Every row gives one point. The points of each table are mixes of a few directions, plus a little noise. Count the directions of each table, and those that both share. Where both have some left over, give the other angles between the two spaces (their principal angles), to ten degrees, smallest first.

First, 4 rows:
|  48 |  13 |
| -39 | -10 |
| -39 | -11 |
|  30 |   8 |
Second:
| -28 |  -7 |
|  -8 |  -2 |
| -24 |  -6 |
|  95 |  26 |
| -14 |  -4 |
| -20 |  -5 |
|  -1 |   0 |
Directions: first 1, second 1, shared 1

First (6 x 4):
|  -7 |   6 |   8 | -63 |
| -38 |  30 | -26 |  17 |
| -16 |  12 | -23 |  69 |
|  74 | -58 |  34 |  48 |
| -12 |  10 |   9 | -81 |
|   0 |   0 |  -2 |  12 |
Second, 6 rows:
| -38 | -21 |  18 | -75 |
| -53 |  28 |  35 |  66 |
|  38 |  35 | -26 |  39 |
| -24 | -49 |  27 |  -3 |
|  47 | -15 | -25 |   8 |
|  31 |  22 | -30 | -36 |
Directions: first 2, second 3, shared 1; angles 40

First, 9 rows:
|   2 |  12 | -30 |  12 | -28 |  -1 | -33 | -30 |
|  21 | -22 |  52 |   1 |  62 |  16 |  12 |  61 |
|  -6 |   5 | -13 |  -1 | -16 |  -4 |  -2 | -15 |
| -33 | -13 |  35 | -43 |  15 | -17 |  95 |  22 |
| -11 |   0 |   2 | -11 |  -4 |  -7 |  23 |  -2 |
|  42 |   4 | -14 |  44 |  11 |  24 | -92 |   3 |
|  14 |   4 | -12 |  18 |  -3 |   8 | -38 |  -7 |
|  -2 |   4 | -10 |   1 | -10 |  -2 |  -5 | -10 |
| -27 |   5 | -10 | -22 | -25 | -17 |  41 | -21 |
Second, 9 rows:
|  13 |  10 |  13 |  -5 |   0 |  -5 |  -1 | -13 |
|  44 |  27 |  64 |  -2 |  -8 | -25 |  20 | -24 |
|   8 |  -6 | -29 |  88 | -78 |  -9 | -36 |   1 |
|   8 |  -2 |  22 |  18 | -14 | -10 |  17 |   9 |
| -14 |  -2 | -56 |  11 | -11 |  15 | -46 | -12 |
| -36 | -17 | -34 | -43 |  44 |  23 |   3 |  18 |
|  -4 | -14 |  34 |  11 |  -1 | -10 |  46 |  31 |
|  -7 |  -2 |   3 | -27 |  25 |   5 |  10 |   4 |
| -11 |   6 | -18 | -50 |  42 |  15 | -11 | -14 |
Directions: first 2, second 3, shared 1; angles 90

First (8 x 11):
|  16 |  38 |  29 | -29 |   7 |  47 |   1 | -95 | -47 |  13 | -70 |
|  27 |  13 | -92 |   8 |   8 |   7 | -32 |  91 |  23 | -15 | -54 |
|   9 |  17 |  12 | -27 |  -6 |  -1 |  17 | -11 |   0 |  11 |   3 |
| -34 |   8 | -25 | -37 | -17 | -50 |   9 |  56 | -26 | -32 |  51 |
| -18 | -14 |  18 |  33 |  43 |   7 | -30 | -20 | -21 |   5 |  24 |
| -14 | -59 |  69 |  21 | -58 | -30 |  -8 |  13 |  73 | -15 |  86 |
|   9 | -33 |  -4 |  57 |  -6 |  26 |  21 | -37 |  16 |  11 | -53 |
|   6 |  29 |  -8 | -25 |  29 |  -8 |  22 |   4 | -18 |  22 |  14 |
Second:
|  -5 |   6 |   2 |  -9 |  22 | -44 |  52 |  43 |  25 |  11 | -26 |
|  28 | -46 | -41 | -52 | -39 |  -2 | -33 |  44 | -71 | -37 | -56 |
|   7 | -17 |  -8 |  -6 | -32 |  43 | -61 | -35 | -40 | -19 |   9 |
|  -7 | -31 |   6 | -29 |  -8 |  16 | -30 | -47 |  -6 |   2 | -31 |
| -69 |  18 |  48 |  53 | -23 | -19 | -25 | -68 |  25 | -84 |   2 |
|   6 |  11 |  12 |   0 |  29 |  27 |   9 | -31 |  35 |  67 |  30 |
|  47 | -10 | -49 |  11 |  22 | -29 |  42 |  47 | -24 | -11 |  21 |
| -36 |  -2 |  24 | -22 |   1 | -50 |  33 |  23 |  31 | -15 | -67 |
| -24 |  58 |  37 |  42 |  17 |  14 |  17 |  -5 |  52 |  43 |  54 |
|  52 |  15 | -34 |  11 |  10 |  42 |  -4 |  29 | -25 |  49 |  66 |
Directions: first 6, second 5, shared 1; angles 30, 50, 60, 70
